Each point is reached from the start by the listed moves, each made 0, 1 or 2 times, or once backwards (-1), plus a little noise. Is the number of moves made odd or even? Then give how often each move was made.
In the rows, 128 means zero.

Moves:
(1): [162 125 137 140 116]
(2): [128 172 127 135 121]
(3): [114 127 152 146 124]
Start: [123 124 118 146 116]
Points:
[163  73 186 198  92] -> odd (2, -1, 2)
[163 114 183 206  86] -> even (2, 0, 2)
[128 204 173 209  82] -> odd (1, 2, 2)

Moves:
(1): [161 149 140 145 131 113 137]
(2): [105 167 111 124 127 139 152]
(3): [109 135 166 120 132 135 118]
(4): [119 118 132 166 122 139 141]
(5): [134 130 134 130 172 143 136]
(6): [147 126 133 120 107 166 145]
Start: [123 125 114 132 137 118 109]
Points:
[115 171  57 193  76 229 226] -> odd (0, 2, -1, 2, 0, 2)
[136  94 175 130 187 130  83] -> odd (0, -1, 1, 0, 1, 0)
[162  98 134  98 190 112  79] -> odd (0, -1, 0, -1, 1, 0)
[ 93 130 190  58 216 204 101] -> odd (-1, 0, 2, -1, 2, 1)
[116  60 133 162 218 161 107] -> odd (-1, -1, 0, 1, 2, 0)
[172  59 111 215 145 175 146] -> even (0, -1, -1, 2, 1, 1)

Moves:
(1): [163 127 136 126 137 136 132 123 126]
(2): [123 158 141 122 124 142 129 122 120]
(3): [121 118 168 128 134 118 123 126 138]
(4): [128 129 124 149 127 119 128 129 119]
(5): [127 125 124 131 155 142 117 136 127]
(6): [120 123 132 153 121 163 112 123 152]
(7): [121 124 138 127 135 140 151 143 130]
(8): [135 135 124 128 113 140 111 153 122]
Start: [120 134 128 121 119 136 128 143 124]
Points:
[103 122 209 167 100 181  92 201 151] -> odd (0, 0, 2, 1, 0, 1, 1, 2)
[123 127 249  67 196 136 191 142 130] -> even (1, 1, 2, -1, 1, -1, 2, -1)
[168 188 118  83  82 168 179 212  73] -> odd (1, 1, -1, 0, -1, -1, 2, 2)
[115 159  58 102 116 119  93 172  86] -> even (-1, 0, -1, 0, 1, -1, -1, 1)
[ 94 142 199 117 160 176 162 172 131] -> odd (0, 1, 1, 0, 1, 0, 2, 0)

Moves:
(1): [158 135 118 128 124 130 121 118 134 129 126 131 140 130]
(2): [132 169 135 119 129 133 124 121 125 128 118 124 127 126]
(3): [137 122 156 121 116 143 122 129 122 134 125 130 136 125]
(4): [128 143 125 169 128 124 115 129 134 120 116 139 131 122]
(5): [131 120 137 125 160 123 112 127 124 117 120 122 124 132]
(6): [128 130 122 129 137 148 126 130 123 129 133 129 134 129]
(7): [135 122 133 132 138 123 155 131 121 142 120 123 129 131]
(8): [144 139 125 127 128 126 122 158 140 120 123 130 121 127]
(9): [126 128 130 125 130 133 134 125 153 134 131 110 130 123]
(10): [134 147 130 134 129 124 106 131 132 167 145 131 136 132]
(11): [130 132 133 135 132 123 131 125 121 122 152 123 125 116]
Start: [125 125 113 136 112 129 135 142 107 135 129 135 145 117]
Points:
[199 136 121 126 117 142  31 203 180 192 136 138 169 137] -> odd (1, -1, 1, 0, 1, 0, -1, 2, 1, 2, -1)
[147 208 153 112 178 132 133 108  37 236 161 116 163 132] -> even (0, 2, 0, -1, 1, 1, 2, -1, -1, 2, 1)
[210 171  49 249 148 135  99 180 143 223 112 169 190 142] -> even (2, -1, -1, 2, 0, 2, 2, 1, 0, 2, -1)
[160 131 155 245 190 118  77 166  66 197 141 161 169 117] -> odd (0, -1, 1, 2, 2, 1, 2, 0, -1, 2, 1)

Moves:
(1): [158 130 141 119 118 124 159 118 124 105 123 119 126]
(2): [122 147 138 128 160 126 124 127 144 113 100 143 114]
(3): [117 114 159 137 126 129 119 136 126 111 117 136 130]
(4): [121 139 140 167 119 132 112 116 128 118 126 134 126]
(5): [137 128 119 131 141 105 149 136 106 148 122 134 123]
(6): [131  99 120 161 163 143 117 139 150 141 130 128 134]
(7): [105 120 129 128 112 137 150 104 134 127 141 134 129]
(8): [124 128 137 135 113 135 133 157 125 121 137 116  93]
(9): [143 100 119 126 117 117 119 122 146 128 115 142 109]
(10): [133 125 138 119 128 144 125 120 124 167 117 128 120]
(11): [137 122 135 119 135 129 117 122 134 137 154 140 126]
(12): [130 137 122 123 120 153 124 133 120 103 109 154 124]
Start: [153 129 119 131 106 115 140 149 100 151 146 130 144]
Points:
[175   7 144 198 192 110  87 155 198 209  94 157 100] -> even (0, 1, 1, 0, 0, 2, 0, 0, 2, 1, 0, -1)
[138  80 134 175  98 102 104 163 148 173 174 199  13] -> odd (-1, 1, 0, 1, 1, 0, 1, 2, 2, 0, 2, 0)
[208 107 148 134  71  91  91  55 102 240 131 213 106] -> odd (0, 0, 0, 2, 1, -1, 0, -1, 2, 2, 2, 0)
[239 135 151 176  59 112 199 112  26 164 145 161 124] -> even (2, -1, 0, 2, 2, 0, 0, 0, 0, 1, 1, 1)
[110  29 188 243  85 219  81 171 148 103 190 164 135] -> odd (0, -1, 2, 1, -1, 2, 1, 1, 0, 0, 1, 1)
[221 146 186 128 232  99 191 126 120 191 151 134 123] -> odd (2, 2, 0, 0, 1, 1, 0, 0, -1, 1, 2, -1)
[150 106 209 223  19 118 120 169 112  67 234  82  98] -> odd (1, -1, 1, 2, -1, 0, 0, 2, 0, -1, 1, -1)
[177  34 181 230  79 172 224 156  70  93 157 200 112] -> even (2, -1, 2, 1, 2, 2, 2, 1, 0, 0, 1, 2)

Moves:
(1): [141 136 142 126 129 129 120 133 124 128 141 126 141 124 126 132 130 130]
(2): [128 148 140 123 126 140 136 128 127 127 133 136 110 138 131 126 126 128]
(3): [126 127 140 129 120 124 125 123 128 124 124 122 120 126 131 118 134 137]
(4): [125 130 125 151 131 122 116 127 139 120 134 134 134 121 127 132 119 137]
(5): [130 109 144 132 159 126 132 125 130 129 128 137 125 128 137 136 127 130]
(6): [124 120 138 132 130 142 126 119 126 129 135 133 128 129 115 119 135 125]
(7): [138 118 129 138 125 139 143 127 139 128 124 124 130 128 136 129 127 121]
(8): [115 134 140 125 124 125 127 148 143 132 135 132 128 138 119 126 136 116]
(9): [137 133 122 122 135 126 126 122 141 117 141 126 132 130 132 118 135 124]
(10): [131 130 131 132 133 123 127 124 127 146 128 120 129 135 129 126 117 123]
(11): [122 129 130 130 126 121 135 124 121 122 149 126 132 125 129 131 119 119]
(12): [137 120 128 133 115 121 119 125 125 143 129 144 132 129 143 119 128 125]
(13): [117 132 128 128 128 131 137 118 132 125 118 129 150 146 132 129 133 133]
(14): [133 118 124 128 130 118 128 127 127 111 131 123 121 156 119 133 131 135]
(15): [122 126 118 128 129 142 112 136 125 127 128 113 127 130 144 122 123 127]
(16): [121 126 129 119 123 129 124 123 135 137 135 127 118 132 124 146 126 132]
(17): [126 133 118 136 130 120 130 123 125 137 135 122 127 128 132 136 148 133]
(18): [124 123 125 121 128 126 134 133 138 128 140 129 128 126 126 125 127 147]
Start: [131 111 127 107 124 137 133 132 122 131 135 127 122 114 132 116 121 134]
Points:
[143  77 190 134 152  64 163 101 193 173 208 119 158 147 180 159 174  91] -> even (1, -1, 2, 0, 2, -1, 2, 2, 2, 1, 2, 1, 1, 0, -1, 2, 2, -1)
[151  69 197 104 192 156 160  44 163 111 133 117 110 138 131 131 117 136] -> odd (0, 0, 2, 0, 2, 1, 1, -1, 2, 1, 0, -1, 1, 0, -1, 2, -1, -1)
[174 152 143  89 100 163 153 107 164 169 249 156  94 124 101  99 151 140] -> even (1, 2, -1, 0, -1, 2, 1, 0, 2, 1, 0, 1, -1, 0, -1, 1, 1, 2)
[155  62 214 179 120 123 122 115 187 193 179 167 164  92 145  78 176 104] -> odd (1, -1, 2, 1, 1, 2, 2, 2, 1, 1, 0, 2, 0, -1, -1, 0, 1, 0)
[ 43 115 154  68 108 180 144 137 107 127 173 114  55 138  95 118 162 150] -> even (-1, 1, 1, -1, 0, 2, -1, 1, -1, -1, 1, -1, 0, 0, 1, 1, 1, 1)
[176  51 180  53 182 120 107 109 152 175 191 162 118 164 145  84 121 163] -> even (1, 0, 0, -1, 2, 1, -1, 0, 2, 2, -1, 2, 0, 1, 0, 1, -1, 2)

Moves:
(1): [127 119 123 130 135 132 137 119 128 137 128 121 126 140 117 127 125 116
 127 124 135 129 132]
(2): [119 128 130 132 124 134 132 126 121 125 124 134 124 131 132 127 133 127
 125 141 135 133 130]
(3): [119 124 127 135 125 118 134 129 126 105 144 137 115 131 123 117 126 127
 121 129 128 136 111]
(4): [122 118 132 126 125 124 128 119 131 145 116  99 124 131 130 125 131 131
 124 123 129 120 132]
(5): [122 144 116 127 126 135 122 127 136 122 122 135 140 132 135 129 142 134
 128 126 122 114 121]
(6): [130 127 133 135 132 131 134 132 130 131 122 127 128 135 123 124 123 133
 123 125 129 119 126]
(7): [122 140 129 125 129 128 116 117 121 135 120 126 135 123 125 138 130 134
 139 130 132 133 128]
(8): [127 143 127 127 140 123 132 112 126 135 114 118 142 116 141 117 125 114
 121 109 114 133 110]
(9): [129 127 115 129 128 142 128 141 141 124 139 121 124 148 118 136 110 113
 134 140 134 140 123]
(10): [118 127 126 129 119 116 138 147 130 142 118 117 129 123 129 138 128 140
 119 126 149 107 138]
(11): [119 120 118 137 127 130 134 138 127 115 120 129 122 130 134 122 129 131
 120 124 123 124 139]
(12): [146 133 127 120 117 127 125 130 132 126 129 139 124 128 136 137 132 133
 138 114 130 128 110]
(13): [122 136 126 124 118 130 122 140 121 152 131 133 133 124 111 134 128 120
 116 127 132 122 131]
(14): [128 127 130 133 106 128 114 127 137 133 118 133 143 118 137 124 134 129
 117 126 137 112 134]
(15): [128 146 119 138 116 134 128 121 137 133 126 132 120 126 124 143 126 130
 124 128 135 123 134]
(16): [117 132 121 133 123 137 133 120 139 133 135 119 139 132 124 132 130 128
 141 127 130 137 125]
(17): [138 136 132 122 118 132 128 134 122 120 129 127 120 137 131 128 122 138
 135 128 139 127 139]
(18): [133 137 130 127 125 125 127 130 133 113 133 135 127 120 125 134 140 127
 139 134 135 132 141]
(19): [137 124 135 110 130 119 128 126 128 127 131 130 124 136 127 137 127 131
 121 125 134 132 133]
(20): [117 126 125 129 134 141 130 127 138 122 129 133 132 121 132 115 129 127
 120 135 129 131 129]
Start: [130 133 125 132 131 128 121 129 132 132 131 128 138 116 126 133 134 123
 130 131 128 130 138]
Points:
[ 88 135 117 117  95 112  82  98 154 205  56 105 191  82 102 143 202 133
  66  83 166  51 212] -> even (2, -1, 0, 2, 1, 1, 2, 0, -1, 0, 2, 0, 2, 2, 0, 0, -1, 2, 2, 1)
[176  85 104 110  79  84 174 223 137   7 190 179  19 196 104 200 107 128
 145 151 245 162 180] -> odd (2, 1, 2, -1, -1, -1, 0, -1, 2, 2, 2, 2, -1, 0, 0, -1, 1, 2, 2, -1)
[151 183 107 147  81 157 159  89 108 197 118  93  84 157 101 180 114 102
 162  95 180 152 126] -> even (2, 2, 0, 1, -1, 0, 0, 1, 0, 0, 0, 2, 1, -1, 2, 1, 2, 0, -1, -1)
[164  97 156 103  62 107 141 192 101 236  46  63 126 151 151 130 111 150
  67  50 175  52 165] -> odd (0, 1, -1, 2, -1, 2, -1, 1, 0, 1, 2, 2, 2, 1, -1, 0, 2, -1, 1, -1)
[ 43 141  63 224  87 182 173 193 214  97 185 130 112 139  54 125 110 125
  92 169 179 105 169] -> even (0, -1, 2, 0, 0, 2, -1, -1, 1, 1, 1, -1, 1, 0, 2, 2, 0, 1, -1, 2)

Moves:
(1): [128 111 130 125 129 132 139 124 123 130 130 120 135 115 138 133 144 123
 131 126 126 127 133 123]
(2): [120 129 120 132 117 118 126 126 122 135 133 125 127 135 138 127 135 123
 124 130 130 117 122 132]
(3): [133 121 131 115 126 128 128 137 124 134 140 137 125 120 138 129 137 124
 129 131 137 141 127 128]
(4): [125 137 138 121 131 131 142 129 127 128 119 125 126 131 137 130 135 122
 124 127 139 126 129 121]
(5): [134 136 128 135 126 128 123 126 122 114 126 123 118 120 120 122 128 138
 133 125 122 123 125 130]
(6): [131 126 133 136 131 125 135 123 126 128 120 122 127 128 125 128 116 123
 136 121 140 124 132 125]
(7): [136 117 134 143 133 141 128 139 129 126 117 125 138 114 137 134 130 123
 124 143 126 144 134 123]
(8): [140 126 133 131 133 129 138 128 129 136 144 133 128 137 127 125 130 118
 131 136 133 127 126 127]
(9): [118 136 124 108 112 128 125 150 125 125 155 141 124 143 131 132 130 135
 116 127 119 122 130 127]
(10): [122 136 118 135 126 122 151 130 142 133 123 120 113 134 135 113 118 107
 132 130 136 121 139 132]
(11): [118 137 128 135 132 133 123 137 134 110 136 130 119 121 129 130 123 141
 120 131 125 135 129 134]
(12): [118 128 138 113 123 128 139 145 129 132 137 127 144 117 147 135 137 128
 126 123 120 136 118 130]
(13): [117 149 139 121 134 131 123 127 127 135 123 125 131 127 127 131 121 120
 115 135 147 116 135 118]
(14): [135 121 131 134 120 130 128 115 126 123 127 133 137 125 117 125 132 137
 126 136 127 137 124 117]
(15): [126 149 121 131 122 126 119 137 130 123 136 119 123 126 121 129 121 128
 114 115 118 135 133 114]
(16): [129 132 127 126 119 129 137 128 132 133 133 132 127 129 131 134 125 133
 120 132 126 127 126 137]
(17): [117 115 129 130 117 127 134 122 134 133 131 137 127 119 126 136 146 123
 124 133 123 128 118 145]
(18): [125 142 138 128 122 124 128 131 127 125 126 119 123 128 130 128 132 131
 132 129 127 133 139 126]
(19): [133 118 116 132 136 125 123 123 121 129 128 139 130 120 128 128 129 126
 146 113 131 125 134 131]
(20): [132 142 139 125 123 137 133 132 132 127 122 114 131 119 143 130 131 122
 128 122 131 127 131 118]
(21): [119 139 116 138 120 133 120 127 118 131 130 117 123 136 123 112 133 142
 129 106 126 131 137 133]
(22): [116 125 115 133 131 135 127 115 113 126 124 122 143 136 122 143 122 127
 148 124 129 114 125 153]
(23): [134 121 138 132 131 128 126 120 127 119 124 125 136 122 127 127 129 127
 118 124 127 134 127 134]
(24): [116 123 118 132 122 132 144 119 130 135 134 136 120 141 130 128 121 107
 121 135 112 123 128 139]
Start: [115 136 109 144 140 148 127 125 134 136 124 138 125 122 123 127 127 129
 124 118 122 121 132 127]
Points:
[ 52  68  69 168  94 141 199  61  93 182 152 144 143 176 123 144 167  65
 167 121 122  59 130 247] -> odd (1, 1, 0, 0, 0, 1, 0, 1, 1, 1, -1, 0, 0, 0, -1, 0, 2, 1, 0, -1, 1, 2, 1, 1)
[209  80 160 216 186 177 124  91 140 108  34 114 185  50 128 102 120 142
 141 133 164 169 146  54] -> odd (0, 0, -1, 0, 0, 1, 2, 0, -1, 0, 0, 0, 0, 2, -1, 0, -1, -1, 1, 1, 0, -1, 1, -1)
[167 135  86 241 116 149 144  99 110 143 112 110 121 100 135 113 163  91
 179 129  73 130 148 106] -> even (0, 2, -1, 0, 2, -1, 2, 2, -1, 0, -1, 0, -1, 1, 1, 0, 0, 2, 2, 1, 0, 0, -1, 1)
[131  99  56 157 111 180 249 116 125 158 177 132 113 186 161 144 105  16
 166 163  89  57 167 168] -> odd (2, 0, 0, 0, 1, 0, 1, 2, 2, 2, -1, -1, -1, 0, 0, 1, -1, 0, 0, 1, -1, 2, 0, 2)
[133 121 115 151 187 149 200 105 154 146 152 156 109 124 146 118 129 119
 105 116 150 113 142 107] -> odd (2, 0, -1, 2, -1, 0, -1, 2, -1, 0, 2, 0, 0, 0, 0, 2, -1, -1, 1, -1, 0, -1, 0, 0)
